Each point is reached from the start by the listed moves, each made 0, 1 or 2 times, or once backwards (-1), plus a little noise. Say if it took an odd or an even number of moves. Then give how often each move was made.

Moves:
(1): [0.11 0.24 0.12]
(2): [-0.30  0.17 -0.08]
(3): [-0.09 -0.06  0.23]
Start: [ 0.01 -0.12  0.13]
Points:
[-0.32 -0.51  0.48] -> odd (-1, 0, 2)
[-0.23  0.44  0.76] -> odd (2, 1, 2)
[-0.20 -0.28  0.60] -> even (0, 0, 2)

Moves:
(1): [ 0.23 -0.07  0.07  0.15  0.08  0.11  0.08 -0.12]
(2): [ 0.10  0.13 -0.04 -0.08 -0.02  0.51  0.10  0.03]
(3): [-0.04  0.13  0.17  0.15 -0.02  0.00 -0.09 -0.02]
(4): [-0.04  0.08 -0.09  0.22 -0.05  0.12 -0.12 -0.10]
(5): [-0.03  0.00  0.09  0.17  0.36  0.00 -0.03  0.02]
(6): [ 0.01 -0.20  0.10  0.00  0.11  0.06 -0.06  0.10]
Start: [-0.19  0.19  0.10 -0.08 -0.13 -0.08  0.02 -0.02]
Points:
[-0.46  0.30  0.48  0.92  0.21 -0.28 -0.58 -0.17] -> odd (0, -1, 2, 2, 1, 1)
[-0.27  0.29  0.77  0.03  0.67  0.80 -0.10  0.49] -> even (-1, 2, 2, -1, 2, 2)
[ 0.37  0.66  0.34  0.40 -0.43  1.29  0.08 -0.36] -> even (2, 2, 2, 1, -1, 0)
[-0.07 -0.47  0.25  0.36  0.50 -0.24 -0.16 -0.02] -> odd (1, -1, -1, 1, 1, 2)
[-0.24  0.40  0.35  0.89 -0.15 -0.22 -0.44 -0.40] -> even (1, -1, 2, 2, 0, 0)

Moves:
(1): [ 0.27  0.03 -0.08 -0.10 -0.04 -0.26  0.06 -0.06  0.13  0.02  0.02 -0.09]
(2): [ 0.15  0.23 -0.09 -0.22  0.05 -0.07 -0.07 -0.14  0.12 -0.11  0.00 -0.02]
(3): [ 0.04 -0.04  0.14 -0.11  0.23 -0.03  0.09  0.09  0.04  0.00 -0.10  0.06]
(4): [ 0.06  0.04  0.05  0.07  0.03 -0.07 -0.09 -0.17 -0.09  0.18 -0.10  0.06]
(5): [-0.06 -0.06 -0.29  0.04  0.17 -0.06  0.02 -0.06 -0.18  0.06  0.07  0.00]
(6): [ 0.13  0.01 -0.06  0.08  0.04  0.18  0.21 -0.08 -0.04 -0.07  0.05 -0.09]
(7): [-0.06  0.10 -0.03 -0.20 -0.18 -0.30  0.18 -0.07 -0.06 -0.12 -0.15  0.15]
(8): [ 0.13  0.24 -0.03  0.02  0.06 -0.08  0.07  0.18 -0.02  0.01 -0.20  0.10]
(9): [-0.15  0.09  0.01  0.04  0.06  0.02 -0.03 -0.01  0.18  0.15 -0.04 -0.12]
Start: [ 0.08  0.12 -0.06 -0.05 -0.18 -0.04 -0.03 -0.16  0.13  0.22 -0.10  0.01]
Points:
[ 0.59  0.24 -1.11 -0.70 -0.27 -0.80  0.89 -0.83  0.08 -0.25  0.18 -0.22] -> odd (2, 1, 0, -1, 2, 2, 2, -1, 0)
[ 0.55  0.67 -0.59 -0.05  0.11 -0.28 -0.57 -0.91  0.31  0.69  0.01 -0.35] -> odd (1, 2, -1, 2, 1, 0, -1, 0, 1)
[ 0.20 -0.15  0.52 -0.49 -0.68 -1.04  0.12 -0.50 -0.04  0.33 -0.58  0.53] -> odd (1, -1, 1, 2, -1, -1, 2, -1, -1)
[-0.13 -0.24 -0.20  0.18  0.10  0.01 -0.56 -0.41  0.00  0.62  0.18 -0.07] -> odd (0, 0, 0, 1, 1, -1, -1, -1, 0)
[ 0.49  0.71 -0.44 -0.23  1.08 -0.21 -0.25 -0.47  0.10  0.77 -0.47  0.00] -> odd (0, 2, 2, 2, 2, 0, -1, 1, 1)
[ 0.51  0.88 -0.57 -0.17 -0.02 -0.43 -0.35 -0.72 -0.07  0.46 -0.36  0.11] -> odd (0, 2, -1, 2, 1, 0, 0, 1, 0)
[-0.15  1.00 -0.24 -0.49 -0.36 -0.43 -0.29 -0.29  0.35  0.11 -0.46  0.21] -> even (-1, 2, -1, 0, 0, -1, 1, 1, 1)

Moves:
(1): [ 0.21  0.13 -0.03 -0.04  0.02 -0.07  0.31  0.09  0.02  0.04 -0.15  0.00
  0.09  0.11]
(2): [-0.21  0.21 -0.05 -0.03  0.11 -0.17 -0.03 -0.04  0.00 -0.07  0.03  0.01
 -0.04  0.18]
(3): [ 0.04  0.03  0.22  0.00 -0.04 -0.04 -0.07  0.13 -0.09 -0.03  0.06  0.01
 -0.01 -0.04]
(4): [ 0.14  0.10  0.10  0.11  0.02  0.13  0.06  0.00 -0.08 -0.11  0.12  0.01
 -0.11 -0.08]
(5): [ 0.12 -0.02 -0.12 -0.03  0.18  0.01 -0.14  0.13 -0.04  0.15 -0.02  0.14
 -0.01 -0.03]
(6): [ 0.06  0.08  0.01 -0.10 -0.13  0.31 -0.19 -0.03  0.01 -0.28 -0.08  0.10
  0.03 -0.06]
(7): [-0.10 -0.12  0.06 -0.11  0.09  0.19  0.12 -0.09  0.06 -0.09  0.05  0.04
  0.16 -0.06]
(8): [ 0.01 -0.05 -0.07 -0.05 -0.13 -0.01  0.09  0.16  0.11 -0.05  0.18  0.04
  0.04  0.03]
(9): [ 0.05  0.04  0.23  0.14 -0.04  0.11 -0.21  0.03  0.15  0.01  0.00  0.22
  0.06  0.10]
(10): [-0.12  0.00  0.01 -0.02 -0.07  0.14 -0.04  0.07 -0.08  0.18  0.04  0.04
 -0.13 -0.04]
(11): [ 0.29  0.03  0.03 -0.24  0.00 -0.06 -0.04 -0.11  0.08  0.02  0.09  0.07
  0.09  0.08]
(12): [ 0.04  0.00  0.14 -0.02 -0.18 -0.03  0.01 -0.02  0.04 -0.09  0.06  0.35
  0.05 -0.14]
Start: [-0.06 -0.14  0.01  0.18 -0.02  0.04 -0.19  0.08 -0.05 -0.21  0.01 -0.11
 -0.06 -0.14]
Points:
[-0.80  0.21 -0.03  0.55  0.00 -0.87  0.04  0.51 -0.35 -0.58  0.67 -0.95
 -0.52  0.17] -> odd (-1, 2, 2, 1, -1, -1, -1, 2, -1, -1, -1, -1)
[ 0.63 -0.19  0.93  0.23  0.12  1.45 -1.37  0.52 -0.22 -0.02  0.56  0.60
 -0.28 -0.51] -> even (-1, -1, 2, 2, 2, 1, 1, 0, 2, 2, 1, -1)
[ 0.23 -0.32  0.03 -0.12  0.11  0.19  0.35 -0.10  0.30 -0.54 -0.04  0.77
  0.59 -0.38] -> even (1, 0, -1, 0, 1, 0, 2, 0, 0, -1, 0, 2)
[-0.18  0.20 -0.13 -0.78 -0.19 -0.10  0.77 -0.12  0.30 -0.92  0.03  0.18
  0.65  0.27] -> odd (2, 2, 0, -1, -1, 1, 2, 1, -1, 0, 1, 1)
[-0.04  0.23  0.11 -0.20  0.12  0.09  0.45 -0.32 -0.27 -0.37  0.05 -0.35
 -0.07 -0.03] -> odd (1, 1, 0, 1, -1, 0, 1, -1, -1, 1, 1, 0)
[-0.21 -0.08  0.83  0.47 -0.96  1.28 -1.29  0.77  0.10 -0.71  0.64  1.50
 -0.28 -0.67] -> odd (-1, 0, 1, 1, 1, 2, 0, 2, 2, 2, -1, 2)

Moves:
(1): [ 0.26  0.14 -0.12 -0.04  0.08 -0.02  0.19  0.17 -0.03  0.11  0.03  0.12
  0.17  0.13 -0.49  0.08 -0.12 -0.10 -0.17]
(2): [-0.06  0.22  0.02  0.01  0.26  0.50  0.14  0.04  0.25 -0.21  0.11  0.04
 -0.17 -0.23  0.17  0.07 -0.08  0.06  0.20]
(3): [ 0.14 -0.11  0.24 -0.12 -0.12  0.00 -0.04 -0.03 -0.02 -0.15  0.01 -0.21
  0.22 -0.05  0.01 -0.20  0.00  0.21  0.08]
(4): [ 0.09 -0.01  0.13  0.36 -0.19 -0.09  0.18  0.02  0.17 -0.34  0.08 -0.03
 -0.06  0.09 -0.06 -0.10  0.19 -0.06 -0.20]
(5): [ 0.05 -0.08  0.28 -0.18  0.23 -0.07 -0.06 -0.11  0.22 -0.24 -0.32  0.37
  0.01 -0.11  0.05 -0.03 -0.23 -0.03 -0.17]
(6): [ 0.00 -0.21  0.03  0.14  0.01  0.08 -0.11  0.02 -0.30 -0.02 -0.07  0.05
  0.06 -0.06 -0.09  0.03 -0.09 -0.11 -0.02]
(7): [-0.26 -0.08 -0.20  0.01 -0.24 -0.03  0.23  0.00 -0.23 -0.08 -0.06 -0.17
 -0.13 -0.09  0.16  0.27  0.20  0.36 -0.19]
(8): [ 0.04 -0.06 -0.01  0.07  0.05 -0.04  0.02  0.14  0.23  0.19 -0.23  0.00
 -0.10  0.03  0.05  0.08 -0.08  0.20  0.03]
(9): [ 0.29 -0.02  0.10  0.23  0.06  0.20  0.10 -0.25  0.10  0.43  0.00 -0.21
  0.05 -0.14 -0.01 -0.06 -0.17 -0.15 -0.21]
(10): [ 0.07  0.15  0.04  0.20  0.15 -0.12  0.11 -0.45 -0.07 -0.02 -0.05 -0.08
 -0.17  0.18 -0.04  0.12  0.04  0.13  0.16]
(11): [ 0.02 -0.09  0.19  0.15 -0.08 -0.01  0.07  0.00  0.08  0.15  0.25  0.10
  0.17  0.17  0.07  0.10 -0.11  0.16  0.14]
(12): [ 0.11 -0.06 -0.03 -0.06 -0.27  0.17  0.04  0.00  0.06 -0.03 -0.09  0.13
 -0.02 -0.01  0.07 -0.03 -0.14  0.00  0.21]
(13): [ 0.08  0.03  0.04 -0.04 -0.03  0.06  0.26  0.05  0.01  0.10 -0.30  0.08
  0.30 -0.07  0.15  0.10  0.14 -0.14  0.22]
(14): [ 0.18  0.11  0.20 -0.03 -0.17  0.02 -0.14  0.10 -0.07 -0.12  0.13 -0.16
  0.04  0.22  0.35  0.09 -0.06 -0.06 -0.03]
(15): [ 0.04  0.12 -0.06  0.04  0.04  0.10 -0.22 -0.12 -0.07 -0.12 -0.04  0.23
 -0.01 -0.09  0.06 -0.16  0.03  0.12 -0.02]
(16): [ 0.14  0.06 -0.11 -0.07  0.01 -0.20 -0.09  0.08  0.10  0.09  0.01 -0.03
  0.02 -0.29  0.05  0.15  0.07  0.03  0.13]
(17): [-0.01 -0.08  0.17 -0.05 -0.08  0.24 -0.14 -0.11  0.10  0.18  0.00 -0.02
 -0.09  0.04 -0.22  0.08  0.19 -0.07 -0.07]
(18): [-0.03 -0.08 -0.22 -0.03 -0.01  0.01 -0.14 -0.08  0.12 -0.10 -0.12 -0.16
  0.20  0.12 -0.01  0.11 -0.22  0.02 -0.04]
Start: [-0.17  0.11 -0.04 -0.02 -0.15 -0.15  0.03 -0.13 -0.09  0.01  0.00 -0.05
  0.42  0.26  0.09  0.12  0.02 -0.04 -0.05]
Points:
[-0.52 -0.30 -0.06 -1.38 -0.91  0.89 -0.51  0.74  0.37 -1.05 -0.80 -0.54
  0.07 -0.92  1.96  1.31 -0.31  0.85  0.66] -> even (-1, 2, 1, -1, 1, 1, 2, 1, -1, -1, -1, 2, 0, 2, -1, 2, 1, 1)
[ 0.49  0.03 -0.10 -0.45 -0.67  0.56  0.08  0.73 -0.43  0.73 -0.62  0.16
  1.76  0.68  0.25  1.14 -0.38 -0.07 -0.12] -> odd (2, 0, 0, -1, 0, 1, 1, 1, 0, -1, 1, 0, 2, 2, 1, 0, 1, 1)
[ 0.43 -0.87  0.80  0.14 -0.90 -0.31  0.85 -1.18 -0.28  0.12 -1.02 -0.36
  1.98  1.50 -0.39  0.93 -0.50  0.54  0.35] -> odd (1, -1, 2, 0, 1, 1, 1, 0, 0, 2, 2, 1, 2, 0, -1, -1, 1, 2)

Moves:
(1): [-0.03 -0.13 -0.06 -0.17 -0.07  0.05  0.10 -0.12 -0.15 -0.04  0.03 -0.03
  0.03 -0.05 -0.05  0.11  0.26 -0.10  0.14  0.10  0.12  0.12  0.06 -0.20
  0.17]
(2): [ 0.02 -0.02  0.22 -0.03  0.04  0.16 -0.21 -0.24 -0.12 -0.03 -0.14 -0.02
  0.11  0.02 -0.03  0.03  0.04  0.05 -0.13  0.06 -0.03  0.17 -0.02 -0.01
  0.14]
(3): [-0.14 -0.05  0.01 -0.03 -0.05 -0.32 -0.12  0.07  0.03 -0.07 -0.04  0.19
  0.03  0.21  0.02 -0.17 -0.01 -0.04  0.21 -0.06  0.15 -0.09  0.00 -0.13
 -0.05]
(4): [-0.01  0.07 -0.02  0.05  0.10 -0.20 -0.07  0.00 -0.01 -0.08  0.02 -0.04
  0.08  0.02 -0.10  0.04  0.06 -0.10 -0.08  0.01 -0.04 -0.04  0.04  0.25
  0.06]
(5): [ 0.19 -0.13 -0.01  0.13  0.03  0.04 -0.04  0.03  0.20  0.07 -0.20 -0.17
 -0.02 -0.21 -0.03 -0.01 -0.11  0.00  0.07  0.13 -0.03  0.14 -0.05  0.09
  0.00]
(6): [ 0.06  0.17 -0.10 -0.10  0.03 -0.10  0.20 -0.10  0.08  0.05 -0.03  0.12
 -0.13  0.15 -0.11 -0.12 -0.15 -0.04  0.01  0.11  0.08  0.10 -0.05 -0.05
 -0.13]
(7): [ 0.14 -0.08  0.19  0.11  0.02  0.14 -0.08 -0.16 -0.01  0.14  0.15  0.24
  0.01 -0.28 -0.12  0.20  0.16  0.02 -0.09 -0.11  0.41 -0.05  0.00  0.03
  0.21]
(8): [-0.17  0.18 -0.24 -0.07  0.02  0.04  0.03 -0.04 -0.26 -0.08  0.01 -0.17
  0.01 -0.03  0.17 -0.08 -0.18  0.08  0.01 -0.05  0.03 -0.04  0.00 -0.02
  0.13]
(9): [ 0.04  0.08  0.13  0.03 -0.04  0.14 -0.01  0.13 -0.02  0.14 -0.02 -0.09
 -0.03 -0.03 -0.07  0.02 -0.08  0.02  0.04  0.01 -0.11 -0.05  0.14  0.19
  0.15]
(10): [-0.02  0.03  0.02 -0.05 -0.04 -0.19 -0.02  0.10  0.17  0.13  0.01  0.08
  0.15 -0.08 -0.12  0.02 -0.08  0.12  0.01 -0.05 -0.10 -0.09 -0.02  0.25
  0.07]
(11): [-0.08  0.03  0.14 -0.10  0.05  0.00  0.14 -0.10  0.06  0.21  0.05  0.03
  0.13 -0.16  0.08 -0.22  0.10 -0.07 -0.07 -0.13 -0.02  0.03  0.09 -0.05
  0.05]
(12): [-0.08  0.03  0.03 -0.08 -0.05  0.12 -0.11  0.00 -0.13 -0.01 -0.12  0.04
 -0.03  0.12  0.06  0.03  0.18  0.01  0.14 -0.11  0.05  0.06  0.02  0.09
  0.01]
(13): [ 0.03  0.01 -0.02  0.05  0.17 -0.03  0.00  0.00  0.10 -0.07  0.01  0.11
 -0.04 -0.02  0.07 -0.04 -0.10 -0.03  0.01  0.06 -0.06 -0.11 -0.13 -0.11
  0.07]
(14): [-0.15 -0.12  0.04  0.05 -0.11 -0.06 -0.14 -0.02  0.13  0.16 -0.03 -0.09
 -0.05  0.13  0.16  0.14  0.12  0.11  0.16 -0.13 -0.02  0.02  0.09  0.02
 -0.19]
(15): [-0.11  0.06 -0.13 -0.01 -0.08  0.12  0.01 -0.05 -0.11  0.03 -0.02 -0.01
 -0.05  0.08  0.18  0.03  0.01 -0.06 -0.06  0.03  0.00  0.12  0.08  0.06
  0.02]
(16): [ 0.00  0.19 -0.05  0.04 -0.09  0.00  0.13 -0.06  0.00  0.05  0.02 -0.06
  0.03  0.05  0.16 -0.12 -0.09  0.06 -0.12 -0.05 -0.09 -0.07  0.08  0.08
  0.08]
(17): [-0.12  0.15  0.05  0.00 -0.01 -0.06  0.13  0.26 -0.03  0.02 -0.03  0.01
  0.01  0.02 -0.07  0.02  0.17  0.01 -0.03 -0.01  0.16 -0.04 -0.06 -0.26
  0.14]
(18): [ 0.09  0.02 -0.14 -0.01  0.06  0.18 -0.10  0.01  0.05  0.02 -0.01 -0.12
  0.12  0.12 -0.08 -0.04 -0.03 -0.03  0.06  0.01 -0.12  0.09  0.09  0.18
 -0.05]
(19): [ 0.08  0.01 -0.01  0.03  0.01 -0.10  0.06  0.15 -0.04  0.09  0.06 -0.01
 -0.05  0.15  0.03 -0.16 -0.07  0.05  0.07 -0.04 -0.08  0.10 -0.01 -0.02
 -0.13]
(20): [-0.01 -0.06 -0.02  0.09 -0.02 -0.02 -0.03 -0.11 -0.07  0.02 -0.11  0.14
  0.23  0.14 -0.04  0.00  0.12  0.01  0.17  0.07  0.16 -0.02 -0.03 -0.11
 -0.17]
(21): [ 0.07 -0.04  0.00 -0.10  0.05 -0.03  0.01  0.05 -0.01  0.02  0.19 -0.06
  0.13 -0.06 -0.10  0.03  0.05 -0.01  0.04  0.19  0.17  0.12  0.04  0.06
 -0.05]
(22): [-0.07  0.23  0.01  0.06 -0.22 -0.01 -0.13 -0.07  0.00  0.24  0.14  0.00
 -0.09  0.00  0.15 -0.04  0.03 -0.11 -0.04 -0.03 -0.17 -0.08  0.12  0.03
 -0.05]
(23): [-0.05 -0.10 -0.02  0.03  0.04 -0.10  0.13  0.01  0.22  0.03  0.06 -0.06
 -0.02  0.00 -0.11 -0.09 -0.15  0.07 -0.02  0.08  0.05  0.00 -0.20  0.07
 -0.04]
(24): [-0.05  0.07  0.14  0.04 -0.04  0.10  0.01  0.20 -0.04 -0.08  0.01 -0.12
  0.01 -0.19 -0.05  0.27 -0.02 -0.04  0.06 -0.15 -0.11  0.17 -0.12 -0.09
  0.09]
Start: [ 0.11  0.02 -0.13 -0.17  0.14  0.09 -0.10  0.21  0.00  0.11  0.17  0.05
 -0.20  0.15  0.04  0.05 -0.04  0.10 -0.03  0.13  0.22  0.15 -0.19 -0.04
  0.02]
Points:
[-0.53 -0.12 -0.70 -0.83 -0.75 -0.60  0.22 -0.46  1.04  1.56 -0.06  0.04
 -0.46  1.48  0.92 -1.38  0.41 -0.26  1.17  0.50  0.34  1.27  0.27 -0.23
 -1.18] -> odd (2, 0, 2, -1, 2, 2, -1, -1, -1, 0, 2, 2, 0, 2, 2, 1, 0, 1, 1, 0, 1, 2, 2, -1)
[ 0.40  0.30 -0.36  0.53  0.10 -0.29 -0.21 -0.09  0.33  0.72 -0.29  1.00
  0.22  0.43  0.60 -1.25 -0.28 -0.08  0.14  0.11  0.70 -0.17 -0.16 -0.76
 -0.26] -> odd (-1, 0, 2, -1, 2, 0, 1, 0, -1, 0, 1, -1, 1, -1, 1, 1, 1, 1, 1, 2, -1, 1, -1, -1)
[-0.03  0.34  0.82  0.07 -0.15 -0.31 -0.89  1.32  0.31  1.37  0.61  0.94
  0.75  0.36 -0.55 -0.33  0.41 -0.06  0.93 -0.14  0.57  0.12 -0.13  0.70
  0.02] -> odd (-1, 0, 2, 0, 0, -1, 1, -1, 2, 2, 1, 2, 1, -1, 1, -1, 1, 1, 2, 2, 2, 2, 1, 1)
[-0.70  0.39  0.05 -0.45  0.08  0.42  0.07  0.80  0.32  0.83  0.34 -0.47
 -0.39  0.80 -0.07  0.13  0.08  0.19  0.04 -0.19  0.05  0.98 -0.16  0.03
  0.06] -> odd (0, 1, 0, 0, -1, 1, 0, 0, 1, 0, 1, 0, 0, 2, 2, -1, 2, 2, 1, -1, 0, 0, 2, 1)
[-0.15  0.24  0.00 -0.21  0.04  0.25 -0.06  0.07 -0.01  0.64 -0.38  0.07
  0.42 -0.31 -0.04  0.39 -0.06  0.72  0.64  0.05  1.52  0.64 -0.46  0.42
  1.22] -> even (1, 1, 1, 0, 2, 1, 2, 2, 1, 2, 0, 2, 1, 1, 1, 2, 1, 0, 0, 1, 1, -1, 1, 1)
[-0.24  0.82 -0.29 -0.11  0.24 -0.27  0.16  0.86  0.91  0.70  0.74 -0.64
  0.43 -0.62 -0.30  0.10 -0.78 -0.03  0.20  0.16 -0.94 -0.25 -0.57  0.83
  0.26] -> even (0, -1, -1, 1, 0, 0, -1, 1, 1, 2, 1, 0, 2, 0, -1, 0, 0, 1, -1, 1, 1, 2, 2, 2)
[ 0.14  1.47 -0.92 -0.25  0.04 -0.12 -0.10  0.13 -0.35 -0.16  0.21 -1.13
 -0.54  0.05  0.16 -0.25 -1.30 -0.52 -0.39  1.21 -0.29  0.76  0.04  0.56
  0.55] -> odd (0, 1, 1, 2, 2, 2, -1, 2, 1, -1, -1, -1, 0, -1, 1, 1, 0, 0, -1, -1, 2, 2, 0, 1)
[ 0.14  0.62 -0.23 -0.12 -0.12  1.16 -0.67 -0.54 -1.44  0.54  0.96  0.05
  0.41  0.45  0.45  0.62  0.72  0.05  0.45  0.40  1.13  0.78  0.14 -1.33
  0.55] -> even (2, 2, 0, -1, -1, 0, 2, 2, 0, -1, -1, -1, 2, 1, 0, 1, 1, 2, 2, 2, 2, 2, -1, 1)
[ 0.28  0.11  0.79 -0.03  0.33  0.31 -0.29  0.33  0.06  0.23  0.69  0.80
  0.05 -0.39 -1.05  0.63  0.82 -0.13 -0.44 -0.07  1.22  0.19 -0.79 -0.74
  0.62] -> odd (0, 1, 0, 0, -1, 0, 2, -1, -1, 0, 0, 0, 0, -1, -1, -1, 2, 1, 0, 0, 0, 1, 1, 1)
[ 0.11  0.71 -0.37 -0.22  0.29  0.20 -0.29  0.26 -0.67  0.12  0.44  0.73
 -0.38  0.65 -0.36 -0.01 -0.61 -0.35  0.34 -0.45  0.56  0.72 -0.13  0.35
  0.31] -> even (0, 0, 2, 1, -1, 2, 2, 1, 1, 0, 0, 0, 0, -1, 2, -1, -1, 2, 2, 0, -1, 0, 0, 2)
